Each row is a point. Any point is a mix of the corners, with weights that add up to 1. It lies inside the corners' shape when no weight is negative. Say inside or outside, and name the corners with a negative weight.

Corners:
(1): [-9  0 19]
(2): [-9 19 -8]
(3): [11 19 16]
(4): [ 30 -47 -60]
Points:
[ 28 -33 -32] -> outside (2)
[  6 -11   3] -> outside (2)
[ 6 -1  2] -> inside
[-3 12  3] -> inside
[-9 21 20] -> outside (4)
[-7 15 -6] -> inside
[ 1 16  1] -> inside
[ 17  -9 -31] -> outside (1)

Corners:
(1): [-15 -26  16 -30  32  18 -21  39]
(2): [ 14 -17  28 -15  18  18 -39 -43]
(3): [  9   2  18 -32 -22  -9  18  23]
(4): [ 27 -17  22  13   4 -36 -52  11]
(5): [ 34  -9  25 -33   9 -22  23  -6]
(6): [ -8  -7 -26 -27  18   8 -30 -60]
(7): [-15  26  -8 -15  20  19 -15  40]
(8): [ 28  -8 -52  26 -26 -18  19  -2]
(9): [  7   7 -25 -23  19  35 -32  25]
Points:
[ 21   1 -15 -17   9  -7  -5  -4] -> outside (1, 2, 3)
[ 23 -13  -7   2 -10  -5 -26 -17] -> outside (1, 5, 7)
[  6   1 -11 -16   6   3 -10  15] -> outside (2)
[  8  -3  -4 -14  12  14 -23  -4] -> inside
[ 15 -10 -17  -7   1  -2 -12  -9] -> outside (7)
[ 20   1 -11  -6  -8 -10   5   2] -> outside (1)
[  9  -4  13 -20   2   3 -12   1] -> inside
[  6   2 -16  -6   3   4  -6  16] -> inside
[ 14  -9  -9 -13   6   4 -16   5] -> outside (7)

Corners:
(1): [ 17 -27  12  13   6 -45 -25  23  21  18  43 -17]
(2): [ 13  42   7 -13 -25  31  17  42   7   8   0 -21]
(3): [ 35  -6  -8  -3  36  -4 -16   7  15  39  39  20]
(4): [ 24   4  27  23  -9  -9  12  15  43  30 -32  25]
(5): [ 30 -26  11 -45   1 -23  35   9  -5 -19   1 -26]
(6): [-10 -21  10  17 -20  21  -6  18 -33  21 -16  20]
(7): [ -4  35 -14   6  29 -14   1  22   2 -42 -15  35]
(8): [ 47  49   8  -4  -9 -12 -19  58  22 -11  47  43]
(9): [ -7  27 -12  -4  -6 -24  60  -3 -14   6 -27  31]
(10): [-13   5 -28 -29 -33   0 -10   6  -4 -16  46  37]
(11): [  3  49  60 -19   4  17 -13  31 -26  12  -4   5]
(12): [-23 -36  -8 -17 -22 -31 -16 -14 -39  28 -49 -10]
(13): [ 27  59  11  19  -6  22  11   6  -9 -12 -32   9]
Points:
[ -6  -8   0  -7 -10  -9   3   2 -15  15 -23   0] -> outside (8)
[  8  -4  12  -5  -8   1   4  17 -14   6  -4   6] -> inside
[-10 -16  -4 -15  -8  -9 -52  27 -25  21  30   7] -> outside (4, 5, 9, 13)
[-11  29  -1   2  -2  -5  11   4  -5  10 -14  21] -> outside (5, 6, 8)
[ 19  10  26   2  -9   4  -4  30   2   2 -15 -12] -> outside (3, 9, 10)
[ 10  18   5   2  -2  -6 -15  24  -1  10  20  17] -> outside (4, 5)
[ 15   5  10 -14 -15   6  -9  25  -9   6  15  -6] -> outside (4, 7, 9)

Corners:
(1): [-16  26  30   6  16 -29  20  -7 -29 -31 -33 -48   2  30  -8   4  14  14]
(2): [ 20 -26  16   9  -8  10  -1 -31 -13 -21  53  23  37 -58  38  -9   9 -33]
(3): [-15 -13 -39   4 -35  35  44  18 -34 -31   3 -37 -19  31  42  36 -24 -26]
(4): [-16  27  36 -15  17  22  29  -9  13 -18   4  -3  18  26 -20  26  40  23]
(5): [-13   8 -13 -53 -29 -33  30  -9 -17  -7 -36 -48   3 -22 -10  -6  56 -38]
(6): [ 18 -21 -15  10 -12  -3  11 -26 -18   4 -10  13  12  36   3  -2 -28 -28]
(7): [ 51  45 -33  -8  20 -24  21 -49   3  23  41  22   4  18  24  36 -12 -43]
(8): [ -8 -17  32 -44  16  11  -7 -27  16 -23 -35 -60  -7 -11 -17 -14  33  26]
(9): [ 29  -9 -20  26   2 -40 -30  46  18 -53  34  26 -12  32  11 -25   9 -16]
(10): [ 15  32 -10  25  22   0  12  54  -4 -55 -31  20  30  26  52 -34 -27 -16]
(11): [ -6  -9  -3 -20 -23 -13  -8 -31 -12 -29 -16  23 -25 -13  48  13  23 -14]
(12): [  4  -9 -21  21  35  15 -15   5 -42   1 -20  14 -28  15  18  19  20  22]
(13): [ -3 -17   6  10 -20   1  36  14  13  -1   5   7 -24 -53  14   6   1 -39]
(14): [ 15 -16  14 -41  26 -21   1  -6 -41  11   7  29 -50 -54  49 -53  16 -18]
(15): [  2  14 -26  24  -5   8   4  21 -50 -47 -11  -4 -43   5  -8 -15 -25  34]
(16): [ 13  15  38 -11   0  38   8 -38 -21  10  -3 -10 -25 -29   2  19  48 -35]
(17): [ 40   6  45 -36  25  -9   4  39  -1   5 -36 -32 -11  20  -3   0  50  39]
(18): [ -6  -1 -14  11 -22   0 -37   8 -36  12  41  28 -40 -44  28   2 -38 -23]
(19): [ 18  41 -18  32  -5   2  32  24  19  27  23  10 -18  43  19 -39  51   5]
Points:
[ 13  12  -9   3  -3 -13  16   8 -10  -7   9  11 -13   4  23 -11   6 -14] -> outside (8, 12, 16)
[  7 -17   5 -25 -13 -16   2 -20 -22 -11   5  -5 -23 -33  17  -3  -1 -28] -> outside (4, 10, 12, 19)
[  8   4  -8   1  -1  -7   7  -1 -11 -16   8   5  -8  -2  17  -6   8 -17] -> outside (17)
[  8  -2   1  -8  -3  -4   3 -10 -16  -1  14   4 -18 -15  16  -2  13 -14] -> outside (10)
[  9   3  -1   6   4   4   5   4 -11 -15   1   8 -10   1  23   0   3  -7] -> outside (5)

Corners:
(1): [-14   5  23  25 -23  15  -1 -42  -3 -31  -8  44 -12  -4  22 -25   9 -18
 -22   3]
(2): [ 12  -7   3  -5  26   7  35  19 -11  -5 -18 -20  -1  10  18   6  14   6
  -9  -9]
(3): [-19   4  -5   9 -22  32  -6   2   5 -31  10  35  -5 -40 -30 -25 -13   7
   1   1]
(4): [-17   8  -4 -34  22 -18   7  14   9  25   1 -10 -10  15 -41   6 -22   0
  15  12]
(5): [-38   3  -9   3 -49  18 -28 -25   1  -5  -1  27  -3  -7   5 -23  10  -9
 -15  -7]
(6): [-36   3  -4   3 -45  27 -12 -60   1 -12  25  20 -10 -29  -4 -38   1 -10
 -11 -15]
(7): [-20  30  -8   2 -25  17   0   7  25 -16   7  23 -11 -13 -25   6   3 -15
  20   5]
(8): [-11  13  -5 -17  22 -38  18  38   5   0   7 -36  -5   8   2  18 -16   2
  21  11]
(9): [ 48 -27   5   9  17  -2 -10  16 -18   2  17  -2 -12  22  18  -4  -1  11
  17  -8]
(10): [-17  15  -2   7  -9   2 -23 -28 -26 -15  -9  13  -4 -29   5 -24  13  -9
  -7  -1]
(11): [  2   7   1   8   9 -12  -7 -15 -22 -16 -15 -19   6  16   1  -1  -3  -2
   1  -7]
(12): [  7  26 -21 -11  16  -1  -2  50  16  30  12 -17  -3   6 -17  26 -33   4
  10  -2]
(13): [ 36 -14  -6 -20  17 -31  21  16 -17   8  -7 -17   2  23  14  25 -11  21
  13 -25]
(14): [  9   5  12   2  32 -18  34   9   3  10 -17 -10  23  19  -4  23 -14  33
  24 -22]
(15): [ 17 -18   5  10  32   0  -2  -3   4   4  -6 -21  10   8  26  19  -8  -9
  16   1]
(16): [  9  20 -11  11 -18   7  21  18  15  16   6  18  16 -17 -28   3 -20   0
  33  28]
(17): [-17  21   0 -13  -3   2  -5  22  -4  20  14 -11 -28  -6 -28  27 -17  12
  14  -1]
(18): [-22  19   9  -2 -29  43 -21 -23  17 -38  15  27  12 -32 -14 -23   6   9
 -13  13]
(19): [  8 -12   5  -7   2  -6   7  11 -27   6  14  -9  29  13  -8   8   9   1
  15 -13]
(20): [ -7  -8 -21   2  11  -6  -4 -13 -30 -17  11  12  10   6  26  -2  14   9
  -9   3]
(21): [  2 -28  -5  12  -1 -23 -15 -30  -1  -3   6  -7 -21  -7  11 -14  11  -3
 -23 -16]
Points:
[ -5   5  -4   5  -4   3   3  -5  -4 -11   1   6   7  -6   4  -3  -1   1
   1  -2] -> outside (4, 9, 17)
[-1  0 -3  0  0  4 -1 -3 -5 -1  4  4  2  0 -2 -1 -3  2  4 -4] -> outside (8)
[-2  2 -2  0  2  2 -1  1  0 -1  4 -3  1 -1  0  3 -5 -1  7 -2] -> inside
[-7  6  1 -1 -5  3  2 -4 -5 -6  3  5  1 -4  1 -4 -5  1  3  0] -> outside (7, 21)
[ -1  -4  -4   3   1  -5  -6  -1 -13  -6   4  -6  -4   2  11   0   2  -4
  -1  -9] -> outside (4, 14, 16, 18)

Corners:
(1): [ 11  -6 -23  38 -21 -27 -11  -5  -6  -9  19  -5   4  18  -4  15 -11   4
   0   2]
(2): [-33  19  -4 -26  -9  21  15  15   3  -2 -13  13 -16  12 -15 -22  -6   3
  11 -15]
(3): [ 10 -24  -4  10  -2  18  -2   7  29  -3   4 -30 -18   6   4  32  -3  11
 -11 -19]
(4): [  6 -13 -26 -12  -9  27  12  12 -18 -18 -18   6  11   3 -13 -14  -8  -9
  10   6]
(5): [-29  16   5 -33  -4  60   3 -15 -11 -25 -18  16  -7  17 -32 -15  20 -25
   0   2]
(6): [ 32  -4   1  12   0 -16  -5   7  -5  18  40 -20  -9   9  11   5 -21  23
   8  20]
(7): [-32 -19 -11 -27   3  18 -17   5   3 -25  -8 -13   3  27 -11 -37  11  -2
  -3  11]
(8): [ 20  10 -17  13 -23 -37   4   6   2  17   9 -45  11 -15   6  20  -5   9
  -2   3]
(9): [ 14  11   1  12   0 -27 -22  13 -17   8  10 -23   0  -1  19   6 -21   4
  12  10]
(10): [ 17 -20  -3  32  -4  18 -29 -17  38  11  -3 -18   1 -13   7  -2 -15   3
 -20 -12]
(11): [-16   2   7 -30  25  28  28 -17   4 -29   5 -19  10  12   2 -18   1  -9
   9  -3]
(12): [  5 -17  11  -9 -32 -29  -5   7  -1  -2   8 -15   4  16  13  12 -14  -7
  18  30]
(13): [ 24  -5  -3  25  27  17   3   4  54  -9 -16  -8 -11 -20 -19  12  -2  10
 -22   4]
(14): [-15   7  -2 -21  -6  15   8  27  -6 -34   6  -8  13  12 -11 -34  12 -23
  -9 -13]
(15): [-33   1 -15 -16   1  35  14  15  -2   8  -6  14  -3  25   1 -18  19 -32
  -5  10]
(16): [-22 -24   0   4  21  23  10   7  -7  -3   6   7   1  -2 -17  -7  26  -2
  12  -2]
(17): [-15   0  13 -11   1  16  16   0   2 -23 -25  29  -9   9  12 -29  24   2
   3 -12]
(18): [ 13  -3   3  15 -10 -20  -1   6 -19  -1  20 -13   7   9  -3   7 -32  21
 -21  23]
(19): [ -7   4 -13   9   2  19 -21  -2  40 -17  11  -6   0 -31  19  23  -1  23
 -17  -4]
(20): [-13   0   5 -44  13  22  -5  13   5  -1 -17  13  23  18 -13 -10  11 -13
  -5 -24]
(21): [  5   2   9  32   6   4 -19  10  55  -7  -4 -30  11   9   0  35   4  40
 -18   1]
Points:
[ -9   1   5  -6  13  23   5   5  13  -6  -3  -2   0   2  -4  -4  10   2
  -6 -10] -> outside (1, 4, 7, 12)
[  4  -8   2   6   6  -6  -2  11  14  -7   5 -20   5  13  -1   5   4   9
  -6   3] -> outside (2, 4, 5, 10, 19)
[  4  -2  -5  -2  -1   7   1  10   5  -5   5 -15   5   5  -4  11   0  -1
  -4   0] -> outside (2, 7, 10, 17)
[ 0 -1  1 -1  2  6  6  8 -2 -6  4 -3 -2 13 -4 -2 -3  1  3  2] -> outside (7, 8, 10, 19)
[ -9  -3  -6  -7  -6   6  -2   8   0  -8   8 -10   4   8   0   2  -1   1
   2   5] -> outside (10, 13, 17)
[  0  -2  -1   3   1   2  -5   6   1  -2   3 -10   1   4   3  -1  -3   1
   2   3] -> inside

Corners:
(1): [-16   6   9   1 -11  29 -14  -9  -7 -11  -1 -20   6   1  14  30   4  -3
  -7 -14]
(2): [ 18   5   6   5  13 -11   0 -16  -3  -5   8  -8  14 -14  15  11  12 -10
 -14 -12]
(3): [ 12 -20  -4   7  10 -14  -2  -2 -28  11 -12  11  13  -3 -20  20   1  21
  -8 -17]
(4): [-10 -13   3 -12   0  -8   0   3  16  -9 -15 -60 -18  25  20   1   5  15
  -5  14]
(5): [-17  13   0 -36  -9   2   4 -11   7   1  -5 -23 -47 -10  10   7  -1  -5
   9   7]
(6): [ 25  -6 -14 -15  12 -22  17  14 -16   2   0   1 -10 -18   4  10   9   1
 -12  12]
(7): [-16   1   1   7  -8   0   0 -15  -1  -4 -11   7 -11  -2 -19  -4 -16  13
 -17  -9]
(8): [ 15  38   6 -17  15  -3  24 -15 -13  -8 -10   4   1  -1 -53  -7  11  -5
   7  -8]
(9): [  0  11  -8  11  13  -6  -6  -1   7 -11  -6  -3  -7   2   9  -1 -14  33
  -7  10]
(10): [ 13  -8   0   8  10  -3 -17 -20  -2 -12  -4 -15  13   1   2 -13  18  -1
  11  10]
(11): [ 13   4   2  11  -8   5  -9   4 -13  30 -14  -2  -2 -18  -3   2 -19  40
 -10   0]
(12): [-16 -12   3   6   1  14  -3  13   8  -9  11  -2   4  -6  -6  30 -10   0
 -13   0]
(13): [-10  -4  11   5   5  -7 -13  -7  -7  -6  -1   0  -2 -11   5  -8   7  -6
  -8   7]
(14): [ -5  -6  -5 -18   7  -5  -2  -2   5  -1 -13  -5   6  14  10  -9   1   6
   8   7]
(15): [-10  24 -24   6   8  -4  -6  13   6  -2   2 -14   9  16  14  18  -6 -19
   5   2]
(16): [  4   2   5   7  14 -12  41  23  -9   2  50   5   5 -16   4  -2   2 -17
   6 -41]
(17): [-16  -7  -2  18   3 -15  -5  11  -2  -3 -10  -4 -24  17  13  -4 -12  -5
  -4   4]
(18): [ -6  -3  13 -29 -21   0   4  13   5  -9  20  -3 -24 -19   3  15  10  -7
  -9   1]
(19): [-11 -10  -1   9   8  10  -5   8   4  -6  -1  -1  15 -11   7   8 -15  -3
 -10 -18]
(20): [ -9 -12   5   8  -4 -19  21  13   2   2 -13   4  18   1  10  -6   0   7
   4 -13]
(21): [-12   1   0   3   4 -14 -11 -21  -5  -9   4  -3   6   8  17  -1  -9  -6
  31  -2]
Points:
[-2 -1  0  5  4 -4 -1  0 -3 -3 -3 -4  5  0  1  3 -2  4 -2 -4] -> outside (5)
[-4  6  1 -1  3 -1 -2 -3 -1 -4  0 -6 -3  0 -3  5 -2  3 -2 -3] -> outside (6, 20)
[-5  3  0 -2  2 -2  4  3 -3 -2  2 -6 -4 -1  1  5 -2  1  1 -6] -> outside (2)
[-13  -1   2   0  -5   0  -1  -1   1  -1  -5  -9  -4   5  -2   3  -6   3
   3  -6] -> outside (2, 6, 9, 13)
[ -9  -1  -1  -5  -2  -7  -2   3   3  -4  -8  -8 -15  -3   0  -2  -4  -3
   0  10] -> outside (1, 2, 3, 9, 14, 16)
[ -5   3   3  -7   0  -3   1  -5   0  -2  -3 -12  -9  -2   4   2   1   2
   1  -3] -> outside (6, 12)
[-2  3 -2 -2  1 -4 -4 -5 -4 -2 -7 -2 -4 -2 -1  5 -1  7 -3  3] -> outside (4, 16, 19)
[ -8   9   2  -7   1  -4   5  -4   0  -9   5  -2  -6  -5   8   3   1 -10
   1  -6] -> outside (3, 4, 10, 11, 12)

Corners:
(1): [ -7 -21   8  -7   6  20   3  -3  12   7   0 -12  -1  -7  -2 -38   3  -3
  -5  -3]
(2): [ 10   5 -25   4  22   3  -9  -4  -9  16  13 -19  31 -20   6  -9  21  -4
  55   7]
(3): [ -1 -18  11 -38   0  -4  -8  30  -4 -11   6  33 -20  33  -1   5  13 -15
 -17  12]
(4): [ -8 -12   9 -20   1   1  -3  -9   7  -3   0 -13 -17  49   6  -2   6 -16
 -13  -8]
(5): [-13 -25   6 -31  13   8 -14  -9 -23  -2  13  -8 -15  16   1   5  12  11
 -20 -14]
(6): [  2   7   9 -22 -22   2 -17  20   9  -6  -2   0 -21 -12   0  -1 -17  -8
 -21 -23]
(7): [ 12 -14  16 -15 -11   1  -7  22  -3  -6 -15  11 -14 -24   4  -8  -5  17
  -9 -12]
(8): [  6   8 -12   1  20 -13  -3   4 -25   2   1 -18 -14  25   5  13  20  -7
 -14  -6]
(9): [ 24  -6  10 -20  -5  -3 -13  24  14  -4 -16 -10 -13 -22 -13   9  -9 -10
  -7  -7]
(10): [  5 -14  11   1  15   6  -1   3  -5  -8   7 -13   6 -16   7  18  12  -6
  -1  -2]
(11): [ -6  -1   2  -1  19   9   8  -2   5 -10 -14  12  -2   6  -6  13   2   2
   2 -14]
(12): [  8 -11  -6 -13  -4  -3  13  -9   8  39 -15  -2 -21 -12  11   1   9   2
   1 -16]
(13): [ 13  12 -10 -12   6  -6   6   5  10  -9  16  -6  -1 -19   7   3  13  -1
  22  13]
(14): [  6   6   6  -1   8  -6 -30  22  -5   8  -6 -13   0 -13  -1   5   3   4
  -3  36]
(15): [  4 -12  -3 -39  -6  13  -3  20 -13 -12 -18  14 -10 -26   7   2  16 -11
   3  26]
(16): [  4 -11  12  -7 -20  -4   6  -8 -14   8 -15  17 -18 -14 -18   0   5   3
  -7  -8]
(17): [ -9   5  18  -9   0  -7  -3 -10   4  -6  -2   7 -16   1  -2   6 -57  16
  10  -9]
(18): [ 15 -33   8 -16  -6  60 -11 -11  13   9  20  -5  -6 -16   6  -5  13  -7
  16 -19]
(19): [ 20  -2 -36   0  18  -5 -14 -12   4   6 -12   5  27 -18  -9  -9  14  -3
   3   1]
(20): [ -6 -15  -6  -5   0  18   2  14  10  -6  22  -4  18 -12  -8  10 -20  28
  11  -8]
(21): [  2  37  14 -29  12  -4  -2  -7   7  31  -8  -6  -6  31   3  -1 -31   8
   9  -4]
Points:
[ -5  -4   5 -23   3   2   0  -3   4   2  -8   5  -8  10  -4  -3 -10  -1
 -10 -10] -> outside (2, 7, 8, 13, 14, 18)
[  4   1   3 -10   7   0  -6   4  -2   2   1  -4  -3   4  -1   1  -1   1
   1  -4] -> outside (12, 15)
[  5  -5   2 -15   0   1  -5   6  -2   4  -1  -3  -9  -2   2   1   2  -2
  -3  -4] -> outside (11)
[  8  -6   5 -18  -2   7  -8   5   3   4   0  -1  -7  -7   0   4  -4   0
   4  -4] -> outside (1, 8, 11)
[  1  -6   2 -14   4   6  -4   1   0   3   0  -3  -5   2   0   1   2  -2
   0  -2] -> outside (7)

Corners:
(1): [ -5  -4  -9 -11  -4   6  -6  21  13   7  -8  -9  -1   3  60   2 -28  -8
  -3 -14]
(2): [  7  -1  -9 -20   7 -11  11  -3  33   5   5  13  -1 -35  -9  -6   5   3
  -3 -18]
(3): [  8   6  12  -2   7 -32  10  -2  19  -5 -12   1  -4  -2  13  -8   7 -15
 -15 -18]
(4): [ -4 -11  -7  22   1   5  -4 -12   8   0   4  -6  -1  12 -18   8   1  -8
   5  -4]
(5): [-19 -28  -1  -1  15  -2   2  -8  -8   1 -18  10   2 -17 -15   3  18  40
  16  14]
(6): [ -5  -7 -26 -13  -4  17  -9   6  -3  -4  -6   3   8  -1 -10   8   7   5
  21  17]
(7): [ 13  12   9  -5 -18   5  14  -1  -3  -6 -12   2   5  11 -17   5   7   9
  -4 -11]
(8): [  2  -6   4   9   8   4   0  -6 -15   2  -4   2 -11  13 -24 -11  12  10
  10  -8]
(9): [ 13  11 -31   4  -3  18  -7   2  -1 -12 -10  -9 -11   9  11  10  -7  -8
   9   2]
(10): [  6 -22   6   8   8  17 -16  -3 -11   4  -4  -7 -11  17   2  12  -9   1
  15  27]
(11): [  3 -14   2  17   7  24 -16 -13  -6  14 -15 -22 -12  19 -25  23   8  -3
   4  14]
(12): [ -3  11   7  -2 -22  14  -4 -11  -3  -9  -2  -6  10  12   1  -5   4 -12
 -29  -5]
(13): [  0   8 -15 -14  -9   1  -3  -5  16   9  -1  -5  20 -19  32  -9  -3   2
  11   1]
(14): [-35   2 -18   2  -6 -16 -10  -6  -7  23   6  -4  -6 -22   0 -14 -18  -5
  11  -2]
(15): [-10   0  -9 -11   7 -16  -3 -15 -10  18   8  11  -2   7 -22  -4 -27  23
   6  -3]
(16): [  5  16  -1   6   9  14   5  23   8  -8 -16   2   7 -12  -6  -3  21 -10
   5  -4]
(17): [  1  13  10  -9   5   2  53   1  12  -8  -7   6  -6  -8  -3 -10  16   2
 -11 -10]
(18): [-17   7   3  -2  10  20  -7   9  -2  -9  -5   0  -7  -2   2  26  18 -15
   6  -9]
(19): [ 13  -6   3   3   8  13  -5  -7  48  -1  -4  -2  -3   2 -11   3   6   7
   8  12]
(20): [  7   9  -6  -7  -2 -25   2  21   7  -4   6  -2   9  -6  -3 -13   9   7
   1 -15]
(21): [  0   6   6  -4   7   5   3  -2  10 -14 -17 -12  -8   7 -13  -1  -4 -10
   3  -8]
Points:
[-3  2  0 -5  1  0  6 -4  9  1 -6  2  0 -4 -5 -1  4  0 -2 -7] -> outside (9, 10, 20)
[-5 -3 -7 -1  4  5 -2  0  2  2 -4 -2 -3 -2 -3  0  1  3  8  2] -> outside (3, 7)

Corners:
(1): [ -9  -6  -2  15  -2   9  26   6  -2  -2 -14 -10  15  -3   3  12  27   0
  11 -13]
(2): [ 12   6   0  11   6   2   2  -1  -8   1   3  -6   1   2  -2  17  -5  -8
   6 -10]
(3): [  5   4   0  -9   5   4  -8   4  -8  -8   5  -3  21 -11   5  -5  -5   7
   0   0]
(4): [-18  16   2   2   4   9   8  -2  -2  -8   4  -5   8   2 -11   5  -2   3
  12  27]
(5): [-28   3  -2  20   4   2  25   6   1   0  -5   3  18   8 -47  41   5   0
   8  26]
(6): [  8   9   2  -1 -22 -15  -4  10   8  -4   2  14   2  12 -30  -5  -6  -2
  -5  -1]
(7): [ -4   3  -2  15  -1   9 -16  -4   3  -3   6 -14   7 -60  12  -6  11  -7
  16 -10]
(8): [10  3  2 13  3 12 16  4 -6 25 -1 -6  2  9  2  1 -3 -7 -9 -9]
(9): [-18   7   3   0   6   6  -6   2   2 -11   0  -1  -3   6  -7 -10  -4   6
   6  -9]
(10): [  5  -7   6   7   5  -1 -10   3 -10  -6   4 -16  -5 -13   3  -2  -9 -12
  -4   2]
(11): [  3  -2  -7   7   9   2  -8 -13   3  -8  -8  -2   0   0   7 -10   5   1
  -8   6]
(12): [ -1   4   5 -26   9   1 -11   4   6 -11   3  -1   3   5   4 -12  -9  -9
  -7   1]
(13): [  3  -7  -7  13   7   3 -12  12   4  18   0 -12  -4  -8   2  -9  -1 -13
   9   2]
(14): [ -9   2   3 -11  -3   6  -1   1   1  -9  16  24   0   7   3  -2  -1  20
 -10   0]
(15): [ -1  -2  -4   3  10   8  -5 -18 -19   7  -6  -7   4 -10  11   4  39  18
   7  -3]
(16): [ -2   3   4  -8 -22 -32 -11  -5   0  -5   4   9   3   9   1  -6  -7   2
  -4  -4]
(17): [-1  1 16  5  0  0 -7  2  6 -8 -5 14  4  3 10 -3 -7  1  3 -6]
(18): [-13  12  -5   9  15  -7 -12   2  -1  -2  -5  -8  -2 -15   7   4   6  -6
  -5   2]
(19): [ 2 11  0 -4  2  5  6  0  2 -9  5  1 -1 -2  2 12  3 45  2  4]
(20): [  7   0   1   9  -6  -2  -8  -3   3   9  13  -6   8   3  -3   3  24   4
  -3 -11]
(21): [  4  -7   6  -6   7 -12   9   1   2  -4   9  10  -3   8  -4  -9  -5  -3
  -3  -2]
Points:
[-2  0  2  8 -3 -2 -2  4  1  2  2  0  4 -7 -2  0  6  3  3 -5] -> outside (2, 4, 11, 12)
[-3  2  1  5  4  3  1 -1 -2 -1  2  0  4 -3  1  2  3  5  1  0] -> outside (6, 12)
[ 1  3  1  4 -6  2 -6 -3  4  3  4  5  3  0 -4  1  9  6  1 -7] -> outside (1, 3, 4, 10, 18, 21)
[ 3  5  0 -2  7  2 -9 -2 -1 -3  8 -4 -1 -3  8 -8 -9  0 -2  0] -> outside (1, 5, 6, 15, 17)
